Each row is a point. Each copy is the shape, with its points in the same order, turned, moved and blurred by noise. Is it also mirrored, or only turned?

Shape:
[[-25  -2]
 [ -2  -1]
 [ 79 -72]
 [-28 -38]
 [ 48  47]
 [ -4 -40]
 [ -2  31]]
Copy 1, 7 rows:
[[  -8  -22]
 [ -17    1]
 [-118   37]
 [ -30  -33]
 [  -3   70]
 [ -46  -24]
 [  13   17]]
Copy 1 is: mirrored
Copy 2:
[[   8  -21]
 [  -9   -7]
 [-115    0]
 [ -13  -57]
 [ -13   60]
 [ -36  -40]
 [  14   17]]
Copy 2 is: mirrored
Copy 3, 7 rows:
[[-28 -25]
 [ -7   2]
 [-32 102]
 [-56  -6]
 [ 57   7]
 [-52  16]
 [ 16 -21]]
Copy 3 is: mirrored
Copy 4, 7 rows:
[[   4  -23]
 [  -6   -8]
 [-113   -3]
 [ -18  -50]
 [  -8   65]
 [ -30  -32]
 [   4   17]]
Copy 4 is: mirrored

Shape (8 x 3):
[[ 51   8 -12]
 [ 12 -37 -22]
 [-13 -68  14]
 [-53  35  18]
 [ 64 -38 -65]
 [-75 -10  40]
 [ 33  21  -2]
 [ 42   6 -50]]
Copy 1, 8 rows:
[[  3  59  11]
 [-48  25  21]
 [-54 -14  59]
 [ 16 -47 -14]
 [-61  86   7]
 [ -7 -79  23]
 [ 14  38   4]
 [-25  64 -18]]
Copy 1 is: mirrored
Copy 2, 8 rows:
[[-25 -52 -32]
 [-45  -1 -28]
 [-64  29   7]
 [ 49  31   0]
 [-66 -54 -79]
 [ 11  62  16]
 [ -4 -44 -21]
 [-19 -50 -68]]
Copy 2 is: only turned
Copy 3, 8 rows:
[[ 51  -2  28]
 [ 30 -43  -5]
 [-25 -59  -5]
 [-12  36 -50]
 [ 91 -65  24]
 [-57   5 -51]
 [ 37  13  20]
 [ 83 -15   5]]
Copy 3 is: only turned
Copy 4, 8 rows:
[[ 32  52  -4]
 [ 26  -7  17]
 [ -8 -21  63]
 [-44  -4 -48]
 [ 94  14  30]
 [-79 -27  -2]
 [ 10  56 -11]
 [ 62  33 -17]]
Copy 4 is: only turned

Shape:
[[  3 -27  69  37]
 [ 31 -12 -16 -15]
 [-66 -19  57  23]
 [-62  24  32 -19]
 [-25  30  25  28]
 [-18   2 -64 -57]
 [ 36 -19 -71 -17]
 [-41  24 -25  -5]
 [ 11  43 115  -3]]
Copy 1:
[[ -3 -71  44  23]
 [ 11  -8 -21  46]
 [-21 -34  72 -26]
 [-26  26  56  -6]
 [-44 -20  41   9]
 [  3  65 -33  12]
 [  5  20 -69  44]
 [-37  20   5   3]
 [-33 -42 105  74]]
Copy 1 is: only turned
Copy 2:
[[-14   3  90  24]
 [ 35   8  11 -26]
 [-76 -24  56   6]
 [-54 -38   0  10]
 [-37  13  15  27]
 [  9 -12 -48 -66]
 [ 47  38 -15 -70]
 [-37   7 -26 -18]
 [ -2 -42  53  94]]
Copy 2 is: mirrored
Copy 3 (9 x 4):
[[  17  -19   70  -43]
 [ -28  -28  -25   -6]
 [  21   33   76   13]
 [ -12   66   39   -1]
 [  20   39   19   -7]
 [ -78   24  -38   46]
 [ -50  -51  -57   26]
 [ -14   47  -21   28]
 [   5   30   62 -110]]
Copy 3 is: only turned

Shape:
[[ -4  -3   6  32  14  39]
 [-71 -43 -16  61  -2  -1]
 [ 68 -27 -30 -55  21 -20]
 [-60   8  14 -10  -2  25]
 [  4  -1 -15  20  -4 -89]
 [-72   5  38 -31 -29 -70]
 [-76   4 -18  37  25 -39]
 [-29  61 -34   4  71  53]
 [ -8 -24  -2  88 -47   5]
 [ -2 -24  11  29 -97  61]
 [-31  28  21  20 -55  17]
 [-20  34 -41 -22 -18 -46]]
Copy 1, 12 rows:
[[-42  -7  -4 -22 -15   5]
 [-52  59  44 -20  30 -26]
 [ 27 -54 -42  57   4 -42]
 [-35  22  13  18  14  50]
 [ 60  23  41  15   7 -46]
 [ 51  54  34  28  51  49]
 [-14  75  55  22  -5  -6]
 [-68   4   9  46 -85  31]
 [-30  -3  56 -68  23 -29]
 [-48 -61  38 -58  68  26]
 [-10 -16  49 -28  20  49]
 [ 30  -4  57  56   1   5]]
Copy 1 is: mirrored
Copy 2, 12 rows:
[[  49   17    6   19    9  -45]
 [  37   27  -12  -47   16 -102]
 [ -27  -22   24   -5   27   47]
 [  29   75   -8  -26  -13  -31]
 [ -17   -9  -68  -30   60  -12]
 [ -57   92  -66  -51   17  -38]
 [  45   50  -53  -61   46  -61]
 [ 115   52   -3   -4   13   22]
 [  21  -27  -40    9   -5 -105]
 [ -11    6  -12   33  -88  -74]
 [   5   50  -51   14  -39  -47]
 [   5   21  -67  -45   -3   16]]
Copy 2 is: mirrored
Copy 3:
[[  29    1  -20   -1   52  -53]
 [  -7  -55   -8   64   72  -32]
 [  77   23  -32   13  -58   -3]
 [ -40   11  -34   19   47  -25]
 [  21  -71  -12   -4  -13   36]
 [ -76  -47  -51   20   -7   28]
 [ -15  -44  -31   38   67   30]
 [  37   67  -32   -6   98    8]
 [   8  -69   32    4   48  -69]
 [ -36  -13   43    6    2 -110]
 [ -48  -11    7  -23   34  -41]
 [ -10   -8    5   10   -1   47]]
Copy 3 is: mirrored
Copy 4, 12 rows:
[[ 20 -37 -20  -1 -32 -51]
 [-32 -75  -6 -31 -93  -5]
 [ -4 -50  32  -8  93 -15]
 [ -3  -1 -40 -18 -35  17]
 [-38   2  81 -18 -17  -9]
 [-61  39  12   7 -38  59]
 [-41  -5   2 -54 -59  -4]
 [ 40  11 -51 -95  -4 -53]
 [ 25 -54  35   9 -91 -27]
 [ 73 -64  -1  39 -58  32]
 [ 38   6  -1  15 -53  23]
 [  5  13  38 -54   6  29]]
Copy 4 is: only turned

Shape (12 x 8):
[[  19   71   13   20   -8   12  -76   33]
 [ -16  -13   20   19    4   -9  -52   -3]
 [  -5    7   22   12  -29   18   13  -11]
 [  -1  -17   33   11   13  -32   17   -6]
 [  27   13 -114   12   15  -25  -13  -18]
 [  69   17   -3   -7  -14   31  -10   65]
 [ -21   32    2  -45    2  -26   13   29]
 [  -3   56   33 -121   -1  -21    4    9]
 [ -18  -20  -67  -19  -16   -5   12   -9]
 [  16  -17   29  -24  -19   78   15  -15]
 [ -15   -8   26    8   23   44   20   -7]
 [   9  -15  -91  -18   15   -7   19   21]]
Copy 1, 12 rows:
[[ -5   4 -26 -40 -90 -46 -33  38]
 [-18   0 -62 -29  -5 -14 -11  23]
 [-30  39  -1 -30  -9  13  -3  14]
 [-12   1 -23 -41  -4  36  24 -16]
 [ 35  55 -45  34 -43 -59  32 -70]
 [ 61   2  43 -28 -40 -29 -19  18]
 [-21 -20   1  19 -50  30  -1 -19]
 [ -8 -16   4  36 -74  82 -63 -21]
 [ -3  39 -16  49  10 -16  14 -35]
 [  2  45  33 -33  25   8 -62   9]
 [-31  12   4 -47  17  -4 -20 -20]
 [ 29  23  -4  48  -4 -38  24 -57]]
Copy 1 is: mirrored
Copy 2, 12 rows:
[[-54  12  28  18 -40  -5  48  59]
 [-16   5 -26  -4 -25 -30   5   2]
 [-15 -33  27 -19 -15   7  10 -32]
 [ -5 -18  11 -26  28 -43 -11 -21]
 [ 19 100  63   3 -17  17 -40  -7]
 [-50   6  48 -59   3  43  11  52]
 [ -2 -35  39  19  16  -1 -41  32]
 [ 55 -78  41  23  30  13 -13  78]
 [ 23  24  27  -6 -18  31 -61 -26]
 [  3 -41   0 -43   3  63  34 -25]
 [-22 -21  -7  -7  30  23  17 -37]
 [  6  56  43 -12  12  43 -72  -5]]
Copy 2 is: only turned

Shape, 13 rows:
[[-20  80  23 -35  14  19   9 -44  60]
 [ 63   4  -9 -21 -84  51  -7 -55  31]
 [ 17  23  28  24  60   7  32   5 -32]
 [-48   2  18 -17  -7 -12  -6 -19  16]
 [-19 -39   4 -33  -1  74  27 -17 -13]
 [ 36  74 -20 -38   3  -8  16  18  -8]
 [-32  36  -3  30   6   3   8  20  38]
 [ 41 -24 -18 -16  33   3  43  15 -11]
 [ 35  13 -12  45  16 -27  -5  33   8]
 [ 45 -40 -24  28 -13  33 -35  13   8]
 [-52 -16  -9 -61   0  21 -25 -18 -29]
 [ -8 -18  47  -3 -37   9   2  18  32]
 [ 14   4  -5  25 -34 -27  10  11 -12]]
Copy 1:
[[ 15 -25  87  42   0  36  43  44  11]
 [ 73  30  -2   5 -35  29  -9 121  -4]
 [-25 -35   3 -48  22  58   8  -9  -5]
 [-18  12  28  28 -20 -11   1  11   4]
 [-27 -24 -41  -1 -53   8  35  61  11]
 [ 47 -43  49 -47  30  -3  10  35  17]
 [-19  13  36   2  40  -2  35  24 -26]
 [ 17  -8 -39 -52   7  20  28   7  32]
 [ 18  18  -5 -34  65  15  -4   2 -21]
 [ 26  20 -69  -2  31  10 -11  55 -23]
 [-28 -37  -8  28 -37 -39 -15  36  36]
 [ 18  23   0  11 -32  -5  18  14 -49]
 [ 12  34   8 -42  12  -5 -22  22 -17]]
Copy 1 is: only turned
Copy 2, 13 rows:
[[ 87 -27  28  12   8 -18 -59  21  16]
 [ 18  76  29   9 -53 -29 -43  95 -16]
 [-13  12 -26 -25  44 -20 -23 -30  37]
 [ 21 -18  32  17  11  -4   2   4 -34]
 [  7  62  36   8 -35 -32 -15 -44 -22]
 [ 31 -16 -25 -46 -33   4 -17  31  44]
 [ 52   5 -20  19  29  27   0   4  -5]
 [-30  18 -44   3 -31 -29 -11 -19  18]
 [-10  14 -57  12  27   9  19  32  26]
 [-13  78 -17  33 -10 -20  38  38  12]
 [ 18  -1  60 -14 -29 -35  39 -22 -28]
 [-11  24  34  41   2  33 -15  18 -11]
 [-18  17 -24 -12   9  18   5  42 -21]]
Copy 2 is: only turned
Copy 3 (13 x 9):
[[ 49 -68 -33  47  41 -53 -54  21   1]
 [-30 -69  -6  64  63  38  23  -6 -52]
 [ 42 -21 -37 -40  13 -69  48   6  -5]
 [ 14   0   2  29 -12 -30 -24  10  14]
 [-53  13 -19  17  29 -61   3 -11 -47]
 [ 69 -51 -58  15   7 -15   2 -49 -32]
 [ 42 -17 -11 -29  11 -13 -39  23 -13]
 [-13 -26 -54 -36   6 -29  32 -48  -7]
 [ 43 -23 -40 -49  -2  26  28   3   3]
 [-22   5 -46 -17  28  44  39  14 -27]
 [ -4  50 -23  60   2 -41 -10 -24 -12]
 [-24 -31  -6  12 -33  -5  -4  33 -22]
 [ 24 -20  10 -12 -10  20  25 -15 -12]]
Copy 3 is: only turned
Copy 4:
[[  1  54  61 -14 -23  84  11 -14  39]
 [ 64 -25  53 -33  10  83 -41  24 -58]
 [-42  25 -19  12  44  28  40 -11   8]
 [ 12  20  38   4 -30  -2  -4 -21  17]
 [  3  53   6 -32 -19  10  -1   2 -71]
 [-38 -22  27 -59  23  62  14 -15  33]
 [-46   8  32  25 -19  37 -27 -14  29]
 [-24  -8 -38 -47  12   1  16  32 -10]
 [-30 -47 -28  20   2  34 -15  -2  26]
 [  3 -47 -41   4 -21  44 -30   2 -51]
 [ 16  24  25 -42 -53 -18  28 -48 -35]
 [ 23  28   4  -5   4  15 -69 -16  -6]
 [ -4 -47  18   0  16   2 -25  -4   8]]
Copy 4 is: mirrored

Shape, 15 rows:
[[  32   17   45  -10  -43    1  -26   33   28   23  -33]
 [ -36  -63  -63    3   34   66  -89  -46  -23   36  -45]
 [  19  -13   -5  -15   29   58   50  -54  -18  -30   41]
 [ -32   19    5  -13   -7  -18   -3   85    0   35 -111]
 [  17  -21   49    1   17  -26   49  -98   25   -7   12]
 [  48   -3   11   51   36  -27   63  -22    1   33   12]
 [  -9  -43  -26  -60   49   31   10  -53  -69   70  -24]
 [   0  -19   22  -49  -26  -26   -1   98   56   19  -16]
 [ -58   -8  -11   -3  -56  -48  -59   64  -15  -26  -10]
 [   6   35   16  -13  -58   14  -49   91   11   39   12]
 [  -7  -27   66   23   13   76   44  -65  -22  -27   48]
 [ -39    9   86   23   12  -10   -8  -20   13   10   63]
 [ -65   59  -43  -30  -32  -33  -13   35   44   28  -51]
 [  16  -17   44    0  -26   22   -9  -69  -53    6   22]
 [  73   34   73   -8   74  -14    1  -29  -12  -16    7]]
Copy 1:
[[   3  -16  -38  -75    1  -19   12    8   24  -46   28]
 [  40    3   10  -11   36  -25  -65  -17  -29   43  -88]
 [  -6  100   41    8   23   29   39   -1    4   27   -1]
 [  28  -30  -69  -63   61  -10  -61   45   -5  -31   77]
 [ -76   83  -45   37   -8   14   25   -2   19    5  -20]
 [ -46   59  -30   29   26   10    4  -58   34   -4   61]
 [  24   82  -22  -21   26   55  -44  -34  -80   40  -39]
 [  54  -24  -47  -44  -29  -11    3   36   -9  -39   91]
 [  25 -104  -44  -43    3   12   11   41   32   43   19]
 [  25  -62    2  -91  -10    7   29   -3    9  -57   54]
 [ -51   64   20   21   48   15   93   -4  -15   21  -22]
 [ -60  -22  -17   43    9   18   60  -15  -21  -35    7]
 [ -14  -37    2  -57  -14    7  -68   76  -10  -11   49]
 [ -40   40  -24  -27   16   33   54  -44   -5   26  -43]
 [ -10   62  -36   24   30   69   32   -5   38  -81  -10]]
Copy 1 is: mirrored
Copy 2, 15 rows:
[[-40  14  11  13  23  -7  12 -48   6 -29 -38]
 [115  42 -54  27  46  47 104 -30 -29  17 -40]
 [ 19  35 -51 -31 -31  92  14  40  44  13  -4]
 [-16 -52  12  48  34 -60  52 -72  29  36 -20]
 [-33  72 -23 -30  48  75 -22  45  13  47  13]
 [-49  58 -44   9  10  37   5  -5  16  20  71]
 [ 89  63 -75  11  42   6  38  -4  79  37  -7]
 [-25  13  72  29 -28 -58  15 -23  10  12 -36]
 [ 29 -58  46  39  32 -40  25  21 -44 -18 -13]
 [-10 -14  12  55 -21 -43  -1 -45 -17 -67 -48]
 [ -2  34 -96 -69 -21  70  -3  50 -13  22 -26]
 [ -8  31 -39 -15  -1  16 -63  24 -59  15 -12]
 [ -1 -39  31 117  46  -5   4 -17   5  30 -40]
 [ 16  38 -66 -39  48  40  -3  33   5 -33 -10]
 [ -7  37 -15 -58  12  68 -53 -57  26   5  40]]
Copy 2 is: mirrored
Copy 3:
[[ -31  -26  -33  -25  -19   20  -52   10   44  -19   14]
 [  64   26   11  -86   42   79   72   -4   38   21  -58]
 [  -1  -54    3   -3    6  -64   72  -39    7   -9  -54]
 [  -7   47   -5  -13   65   35  -86  -18   61  -31   30]
 [ -71  -65   -7    2   27  -26   97   15   10  -47    7]
 [ -19  -50   -7  -17   22  -32   39  -33  -44  -56   57]
 [  45  -14   70  -29   56   26   47   -5    7  -68  -73]
 [ -67   29  -40    6  -15   38  -73  -46   22  -37  -15]
 [ -11   66  -30   46  -13   47  -33   20   18   45    5]
 [  19   12  -63  -11  -52   23  -88    6   15  -15  -11]
 [  10 -108  -45   24   26  -44   82  -17   20   -8  -43]
 [  -6  -42  -84   56  -16    9   56   12   20  -51    8]
 [ -27  108  -39  -21   27   -7  -38   31   42  -34   -2]
 [  11  -80    8    7   -3   -3   51   44   11   -7  -25]
 [  -7  -66   25   12  -38  -23   49  -33   61  -69   53]]
Copy 3 is: only turned
Copy 4, 15 rows:
[[ 36   3 -17 -44 -17  35 -35 -28  17  41   4]
 [-41  55  65  15  31  76 -28  36  69 -92 -10]
 [-47  -6  73 -36 -12 -59   8 -18  42  -6 -75]
 [  2 -33 -44 -73  32  70 -61  63  -3  21  25]
 [ -1  36  65  -3 -17 -96  -7  -6   0  12   5]
 [ -8  -3  25  -3  27 -66 -16  22  64  75 -12]
 [-34  77  48 -25  70   6  11  63  19 -22 -62]
 [ 69 -49  -5 -34 -27  59 -54  36 -29  58 -26]
 [ 14 -70 -27  20 -26  81  22  22 -13 -15  24]
 [ 26 -41 -47 -13  -3  85 -32 -29  10  47 -46]
 [-70  10 105 -23 -15 -42  16 -58  14  26 -36]
 [-29 -22  47  43  23 -24 -20 -57 -29  47   3]
 [ -1 -33 -84 -12 -25  27 -80  54 -20 -20  -6]
 [-31  49  42  -3   2 -15  51 -45  17   5 -14]
 [ 35  -7  42 -50  75 -77 -12 -62  32  19 -11]]
Copy 4 is: only turned
